Each wall is flat, endless, passes through zero and stands at right angles to its row. A trip goes straight from one point to another. List the walls that it crosses, first one first.
In the rows, 128 means zero.

Walls:
(1): [127 115]
(2): [153 129]
(3): [166 132]
(4): [ 88 109]
(5): [139  98]
Trips:
[108 127] to [ 90 142] => 1
[ 83 110] to [117 137] => 5, 1
[110 126] to [ 97 175] => 1
[ 91 191] to [167 140] => 4, 3, 2, 5
[129 133] to [131 138] => none

Walls:
(1): [115  65 117 148 131 151 121 126]
(2): [109 133 130 195 101  59 148 116]
(3): [136  94 157 138  71 100 173  67]
(4): [137 193  90 111 114 161  80 106]
(5): [126 156 108 154 117 126 152 135]
(6): [170 139 150 121 175 122 133 161]
(7): [101 169 142 131 187 135  71 122]
Trips:
[130 145 110 106 109 122  99  99] to [133  96 158 155 153 116 111 113] => 2, 1, 4, 6
[119  91 156 103  87 112 129 146] to [192 130 169 102 109 149 130 136] => 2, 6, 1, 4
[159 151 115 105 166 158  90 140] to [114 132 138 132 145 102 110 118] => 2, 4

Walls:
(1): [121 170 129 138 148 148 146 122 160 145 137 108 139 117 101 162 149 125]
(2): [172 139  98 170 113  89 131  78 119 156 102 112 121  98 149 143  61 124]
(3): [127 121 108 114 108 102  62 132 124 123  95 177 124  85 125 122 101 132]
(4): [118 147 151 127 128  81 151 146 149 130 120 142 134 121  83 149 103 120]
(5): [ 97 154 128 171 121 153 168  97 144 139 153 111 171 130 133 105 127 115]
(6): [133 159 130  97 185 123 153 178 126 119 136 146  71 106 127 186 126 118]
(7): [157 144 168 133 149 138 167 140 156 120 122 160 161 155 115 118 120 149]
(8): [124 116  97 143 175  92 111  70 126 120 158 127 143 114 118 147 128 120]
Trips:
[155 155 160 154 183 108 131 112 130 119 116 140  97 117 156 126 124 113] to [123 126 120 120 104 151 144 146 122 119 151 116 168 133 136 104 148 158] => 5, 4, 2, 8, 6, 1
[138 118 215 101  97  89 145 161 131 104 146 160 146 161 107  96 136 136] to [118 154 130 107 167 113 111 132 102 137 100 135 127 141 129 178 126 157] => 6, 3, 1, 8, 2
[156 143 196 161 103 113 112 139 102 127 144 116  98 115 122 139 104 121] to [163 135 154 106 162 109 114 126 122 105 109 142  76 151 146 132 171 116] => 2, 3, 4
[115 154 175 127 134 137 116 113 180 162 129 123 141 119  97 114  99  97] to [184 154 128 156 165 134 120 158 133 156 140  99 120 116 142 116 125 182] => 6, 4, 5
[128 114 134 101  38 150 189 118 124  89  95  98 149 145  83 112 108  96] to [124  97 136 128 134 144 125 163 131 155  66 100  91 178 148 103 116 166] => 5, 4
[170 159  54 145 167 131 107 112 152 109 168 136 123 118 159 136 129  99] to [134 104 185  78  91 144  83 119 102  90 119 142  86 184  95  97 146 141] => 5, 1, 2, 6, 8, 7
[146 127 154 110 123 172  94 121 135 115 140 123 157 120 126 104 174 106] to [157 102  73 119 111 150 149 134 118 162 154 116 184  76 165 111 144 146] => 7, 8, 1, 2
[115 144 123 113 141 104 147 123 126 128 158 148 151 168 109 127 129 104] to [145 109 112 102 121 133 155 165 146 164  73 124 142 105 150 128 129 143] => 8, 5, 3, 2, 1
